Rows are points. A path goes straight from each point to the next, and from the last back to the first. The post is the endless flat space through its rows: a point in 2 columns, a line in 3, a plane in 4, and so on, so that a path can go around it. Count how often the path circles the post. Going back the other way cancels.

Post (1 x 2):
[[-8 -7]]
Path:
[[ 51   1]
 [ 14 -70]
 [-32 -18]
 [-78  20]
 [-70  22]
 [ 30  36]
 [ 43  -9]
 [ 16 -55]
 [-30 -30]
 [-78  26]
 [-15  57]
 [ 51   6]
 [ 29 -49]
 [-40 -17]
 [-64  22]
 [ 20  41]
 [ 43 -23]
 [  7 -43]
 [-69 -15]
 [-42   9]
 [  1   7]
 [ 37  -6]
 [ 12 -63]
 [-24 -17]
 [-45  18]
 [  8  41]]
Times around: 5

Post (3 x 4):
[[-20 -11  -2  20]
 [-22  13 -25  21]
 [ 16 -12  23 -37]]
Path (28 x 4):
[[  5  10  29   5]
 [-31   5   2 -22]
 [  0   8 -14 -34]
 [ -2  -9 -25  -9]
 [ 23   6 -10  16]
 [  4   4  27  -6]
 [ -9   6  15 -14]
 [-12 -47  26 -13]
 [-39 -37 -41  16]
 [ 20 -45  25  -7]
 [  6 -17  23  26]
 [ -4  32   7  -8]
 [-49  -8 -18  40]
 [-26  -9 -32   2]
 [ 39 -40  16 -31]
 [ 22  42  -8  -9]
 [ 11  21 -17  22]
 [-16  31  -7  52]
 [-32  61 -24  -4]
 [-32 -20 -10  -8]
 [ -4 -13 -26  -4]
 [ -8 -42  25  43]
 [ 15  45   7  14]
 [-17  31 -16 -11]
 [-19  -1  17 -37]
 [-19  16 -59 -34]
 [ 31 -95  60 -26]
 [  7  12 -10  15]]
Times around: 5

Post, 5 rows:
[[ 49  28  26  -9  13   9]
 [-26  21 -12 -24  14 -40]
 [ 20 -12   4 -11  -7 -37]
 [-11  25   6  29  -5  -4]
 [-13 -26  10 -10  13  33]]
Path, 25 rows:
[[-14  28  17  -5  42 -53]
 [  5  -3  34 -23  36 -11]
 [  8  17  20 -16   6 -95]
 [  3 -10   0   6  28 -54]
 [-51  29 -36 -13  14 -29]
 [ 64  -2   9   9   6  58]
 [ 30   2   1  47  10 -31]
 [  2  23  24   7  25   1]
 [ 22  -3  32 -17 -19   0]
 [-18   5 -15  -3  -8  19]
 [ -9 -33  -7 -17   8 -18]
 [-42  49 -10 -11  52 -29]
 [ 44 -10  28  -7 -16 -66]
 [-18  53  -2 -24  11  31]
 [-15  41 -25  -4  -3 -59]
 [ 45 -14  11  21   5 -28]
 [ 29 -53  20  43 -15 -46]
 [-41   0 -13  34   6  22]
 [-24  -8  -4  -6 -17  41]
 [  3  15  35 -29   5  51]
 [ 27  30  39 -20  41 -19]
 [ 29 -17  -4  16  11 -63]
 [ 36  41   3  47 -28 -27]
 [-50 -12 -26  30 -67 -29]
 [ 18 -38  46   3 -12  16]]
Times around: 0

Post (8 x 9):
[[ -1  24 -18 -29   6  22   4  -8 -10]
 [ -7 -37  20  51  31 -17 -14  51  -9]
 [ 35  16   6 -39   3   2  -2 -31  32]
 [-31 -47  25   8 -23  -5  39  38 -22]
 [ 31  14 -54  -8 -33   7 -22 -37  34]
 [-32   4  35  54  -4  -5  -4  73   5]
 [ 18  16 -41 -52  -7  15 -54 -27  24]
 [ -5  -3  14  11 -29 -25   7  -4 -54]]
Path (26 x 9):
[[-25 -57  29  14 -27  -6  68   3 -79]
 [ 30   8  27  35 -53  -3   9   6  53]
 [-26  83  39  32 -43  -9   4  63 -17]
 [ -4 -20 -73   6  40 -11 -61  34  -5]
 [-22  34  42 -19  11   8  18   7  18]
 [-33  -2  28 -19   6   6  19 -31 -80]
 [ -3  50  -6 -38 -29 -51 -37 -56 -29]
 [ 31  74   2  41 -36 -29  -7  25  73]
 [ 65   0  34  15  33 -12 -31  10  47]
 [ -9  -4 -34  23 -52  35 -56  -1  -8]
 [-72  50  64 -12   6  57  35  41  41]
 [-14  95 -38   4 -81  -6  37 -17  13]
 [  4  -3  51  -8  20 -61  18 -23 -52]
 [  7 -36 -44 -44  11  26 -17 -65  11]
 [ 30  -2  36 -64  -3   5 -22 -29 -37]
 [ 26   5 -44  29 -39 -24 -50  18  10]
 [ 12 -31 -34   3 -88 -49  14   0  41]
 [-26 -54  23 -24  49 -25  35 -26 -71]
 [-23  11 -17   8  10 -10  14 -12 -50]
 [ 20 -34 -34 -42  55 -24 -30  24  26]
 [ 45 -56  30  27 -37 -76 -25   3 -58]
 [ 37  61 -52 -37   2  15 -19 -20  11]
 [-13  33 -23  15 -86 -26   3 -19 -24]
 [-30  14   1 -17 -25 -41  19  -7 -68]
 [  3 -57 -84 -22 -19  -6 -35  48  38]
 [ 44 -40 -32  31 -15 -21 -27 -19 -71]]
Times around: 0

Post, 10 rows:
[[-31  26  27  15 -13  23  18  20   4  12  26]
 [ -2  -8   9 -10  35  38  17  21 -16  54  -7]
 [ 11  18 -11  -4  22  35  33  15 -31  32  21]
 [-32  10 -10 -20 -16 -40 -38  15   5 -30   5]
 [ 18   2  10  34  24  34   7 -10 -16  45  12]
 [ -7  -9 -13 -19  -8 -24 -37 -39  44  -3   9]
 [ -5  63  -2 -18  -1   4  -8  39   3 -38 -35]
 [ 18 -16   8  -9   2  -1  10  -1 -18  21 -21]
 [-18  10   2  51  25 -35  24 -32  48  36   1]
 [ 16  13  -6  -5 -10  16  -1  33  16   6   4]]
Path, 30 rows:
[[-28   2 -15 -34   4  18 -38  23  15  26  24]
 [ 40 -23 -20  -2  12 -12   8   0 -17  17 -67]
 [-28   0 -19 -33  -4  -6  -4   9  29  -3  17]
 [ 12   9 -12  35   7 -20  50   6  16   9  40]
 [-16  21  -7  41  68 -25  25 -21  37  70  24]
 [ 27  52  -9  23 -50  -2 -27  60  -6 -34  22]
 [ 10  42  41  46  24  22 -39 -11 -48   2  20]
 [ -3   8  11  17  14 -10   6   9  31 -12  14]
 [ 12  -4  -2  30   7   8   2  36   1 -13 -28]
 [-31  26 -37 -25  17  46  11  17 -24  30  30]
 [  4  25 -11 -14   4  18  -1 -24  34  25 -14]
 [-39  12 -15   3  56   5  47   8  28  35 -33]
 [ 11 -23  39 -17   8   2  21  51  36  -4 -94]
 [-18  24   7  14  38  -6 -26  14  -1  13  29]
 [  4  95 -51   5  51   0  10  44 -14  -1  12]
 [-13  35 -22  15  14  -1 -16  -6  10  15  12]
 [-32 -15  17 -35 -19  20   5  -5  -3  10  -7]
 [ 39   4 -30  -8  -1  13 -59   0 -21  -4 -25]
 [-18  19  -3  42  20   7  28 -58  35  28  29]
 [ 20 -20   1  29  29  15 -26 -31  -3  -2  32]
 [  0   6  -2 -18  21  13  -9 -25  31  27  32]
 [ 15  31  34  68   1   6  -7  38  15   2  -2]
 [ 33 -39 -26  72  27 -26 -16 -31  19  14  62]
 [ -5   7  19  -8  35  22   9  33 -17  30  -4]
 [-28  70  17 -29  28  -8  11  52  -7   3 -50]
 [  7  12 -20  -9  -9  45 -35   5  18  32  12]
 [  3  20 -16  -2 -23  25   9  25  -3 -16  20]
 [ 10  16  19  -1  17  28  -4   7  -4 -29 -39]
 [-17   8  38   0 -18   3  10 -27 -11  -5  20]
 [-30  20 -13  31   0 -55   9  -4  32  17  51]]
Times around: 3

Post, 11 rows:
[[ 39  38   4   8 -46  -5  50   5  28 -35  39 -16]
 [  2 -39 -16 -13 -16 -22 -26 -17 -16   3  -1  29]
 [-21 -15  36  -3 -32  -1 -15 -13  -4 -10  42  -4]
 [ 16  69  20  22  54 -32  22 -40   3 -39  11  -9]
 [ -7  25  -7   5 -20 -35  11 -42 -30 -12   3  -7]
 [ -4 -35 -16 -17  26 -39  24  48 -17  10  -4   5]
 [ 24  33  10 -29 -15   1  63  -8  10 -16  47   8]
 [-11  14   4 -37  15  15   1  36  41 -16  -2 -43]
 [-15  35 -32  36  12  52 -14  -6  22  77  -2 -37]
 [-28  32  46   7  -6  26 -12   4  21 -11 -20  -1]
 [ 19  34  -7  -2 -56  18 -65  30 -31 -13  36 -26]]
Path:
[[-43  -2  26   1  -8  15 -50  14  43  13  11 -81]
 [-37  23  35   6 -57  28 -37  37  24 -13   3 -21]
 [ -7  66  15   6  33  39  71 -18  85  -2 -56  42]
 [-22  23  -3 -38 -29 -20 -62  20  -9  13 -10 -37]
 [  4  -1  55 -57 -21  -8 -26   5  -8 -31  18   1]
 [ 32 -12  16 -13 -23 -22  36  -6 -52 -19  27  -6]
 [-11  -8   2  25  27  71 -41  51  24  -1  53 -18]
 [-21  25 -19  67 -21 -53  25 -18 -86  36  20  75]
 [ 11  84  53 -30  12 -28  61 -52  18 -37  17  35]
 [ 18  17  -2  11  21 -18 -50 -27   5  -4  -2 -17]
 [ 40  26  32 -10  23  11  -1 -27   2 -46  12   0]
 [-16   7   5 -50 -12  38  27   2  -5   7  48 -16]
 [-24  49 -47 -15   4 -14  24  22 -53  25  -4  24]
 [  0  32  29  15  -2   7  16 -61  86  16  14  29]
 [ 30   2   7  -9 -51  -6 -59  21  35 -23 -46   3]
 [ 33  -7 -26 -11 -37 -15  -6  30 -25  -1  18 -51]
 [  2 -13  -1  -5 -86  36  25  16   9 -21  42 -42]
 [-19  33 -17  25 -60  21 -58  85 -25 -23 -18  24]
 [  2  68  31 -54 -12 -34 -10   5  11 -48  30   0]
 [-11 -43  20  28  -7 -95   3 -77   7 -21 -27  17]
 [ 39  64  59 -14  22  -3  39 -90  17 -61   8 -16]
 [ 19  43  13 -23  26  -8  14  15 -20   1 -30 -13]
 [ -1  72  44  64 -13  14 -39 -17   4  28   6  -9]
 [-29  18 -14  45  39 -83  77 -26   8  32  28   5]
 [-28 -34 -22 -49  24  37 -40  31  28 -36  37 -14]
 [-17 -14  27   1 -17  53 -58 -29  20 -16   6 -13]
 [ 24  -7  24  10  62 -31 -39 -15 -18  -6   5  -7]]
Times around: 2

Post, 17 rows:
[[-13 -15  -1 -21 -12 -28  10   4  -3   6  18   8  15 -20   8  -2  33   5]
 [ 17  10 -13 -31  15   3  47  10 -21 -10  34 -25   0  27 -31 -21   7 -10]
 [  6   7 -44 -66 -39  -4  33 -17  23 -41  39 -16 -13   7  31 -21  44   9]
 [ 14  35  38  23 -40 -24 -43 -47  25 -21   7  61  60 -20  77  -4  66  44]
 [ 11 -40  36 -11  21  24  21 -13  -5 -56  17   1 -20   6 -60 -10   2 -36]
 [  6 -12  -3  32 -23 -24  43  -8   0   0  29   0   5 -18   6  30 -28  -5]
 [-19  10 -57 -20 -27  37 -18  15  -3  13 -33 -15 -27 -23 -44 -31 -10   5]
 [ 13  37  -8  23 -62 -41 -38  21  -3   2  -2  10  28 -15  53  10  23  11]
 [ 16  32  31 -45 -11   2   7  13  19 -55  22  44  20 -16  17  25 -30  13]
 [ 25 -52  23   1 -11  -5 -26  21 -33 -41   9  84  19  13  -3   9 -61  37]
 [-10   9  31  -1 -27   1 -11 -44 -39 -42   6  -5  -7  14  -3  13   8 -39]
 [-44   7 -18 -16 -15  14 -16  14  30 -27 -28 -46  29 -32 -28 -30 -37  51]
 [ 10  -2 -34   1  16  -8 -22  -4  23  18  -5  17  12 -16 -36  17 -46  -3]
 [-14  -4 -11  24  -9  -2  19  -4 -26 -34   7  -7   5  40   8  18  37 -35]
 [ -4  39  -1  -3 -28   9 -18   4  25  16  11 -23  49 -32  13 -22  -2 -28]
 [  8  12   7 -16  -1  -1  -3  -9 -44 -71  -1  20  12 -18   3  -3  21 -32]
 [  8 -27 -38  11  -4 -25   5  35 -38  26 -61 -10  -6  13  -7 -11 -44   2]]
Path, 24 rows:
[[  6 -46  17   3 -14 -49  -4  16 -91 -62  -5   8  42 -26 -27   0 -43  30]
 [ 24 -95  25  18 -37 -32 -15  34 -50  -7 -25 -21  -5  13 -11  19 -25  -7]
 [ 50 -20  34  -5   8 -51   1  22 -27 -40 -84  22  -1 -10  22  44   3  -2]
 [ -1  -9 -13 -65 -17  -8  33   0  49 -50  14 -12  23  -6 -25 -31 -15  53]
 [ 28  -2 -24 -42 -74  12  24 -42  30  22  37  13 -18 -39  22  19 -21 -16]
 [  7 -28  18 -54  52 -23   5  55  12 -26  58  -8  67  14   1  -6   3  46]
 [-21  22 -64 -43 -20  33 -21  10 -13 -13 -39   4  11  -7  27 -46 -13  18]
 [  0 -14   3  46  -4 -67 -35   1  12  33 -55  -8 -11  49  -8  17 -16  31]
 [ 57   3 -81 -12  -1  23  17  -9 -50 -55  24 -19 -49   5  -6 -19 -20 -24]
 [  1   7 -42   0  10  -3 -17  -7  22 -35   2 -33  31 -68 -56  61 -59  -3]
 [-35 -21  35  15 -27  -1  20 -38  63 -45 -41  14  20  47  34  18  47  55]
 [  5 -24  43  29 -40  21  -6  -2 -38 -20  67   9  58 -31  20   5 -13   2]
 [ 17  26 -24 -54 -14 -22 -17 -27 -36   0  -3 -50 -35  -2  22 -17 -10  18]
 [-15   8 -24   3 -15  71  13 -18  62 -33  19 -73  -7  13   0  11  20 -28]
 [ 49  -8 -32 -30 -29  10 -14  25  19 -22 -14  19   8 -25  -6  20 -16 -19]
 [-41 -28  14  17 -35  27   0 -53  -9 -63   0  30  35 -29  -9 -31 -13  18]
 [ 32   5  35 -29  15 -44  17  32 -13 -67 -13  73  13  43   6   3 -58  32]
 [-12  39 -53   3 -18   9  29 -48  -1 -41 -11 -20 -14  58   1   7  -9 -10]
 [-38 -29  10  18 -56 -23 -17 -30  33  19 -27 -14 -15  25 -22  38 -30  42]
 [-11   6  19   4 -74  40  45   6  -6 -49  58  11  14 -28  23  63  -2 -12]
 [ 12  69 -30 -52  18   7   6 -29   7   3  15  -2  39  -4  58  -8  -8   8]
 [  2 -23  10  19  13 -22  -5  25 -51  12   6   7  29  -4  17 -35  19  17]
 [ 34  17   4 -81   9  10   2  10 -21   9 -41  -2 -24   4 -11  -9  23  41]
 [ 19  27 -59 -27 -21   3  -4 -16 -22 -35 -79 -10   4 -13 -12  -7   2 -35]]
Times around: 0
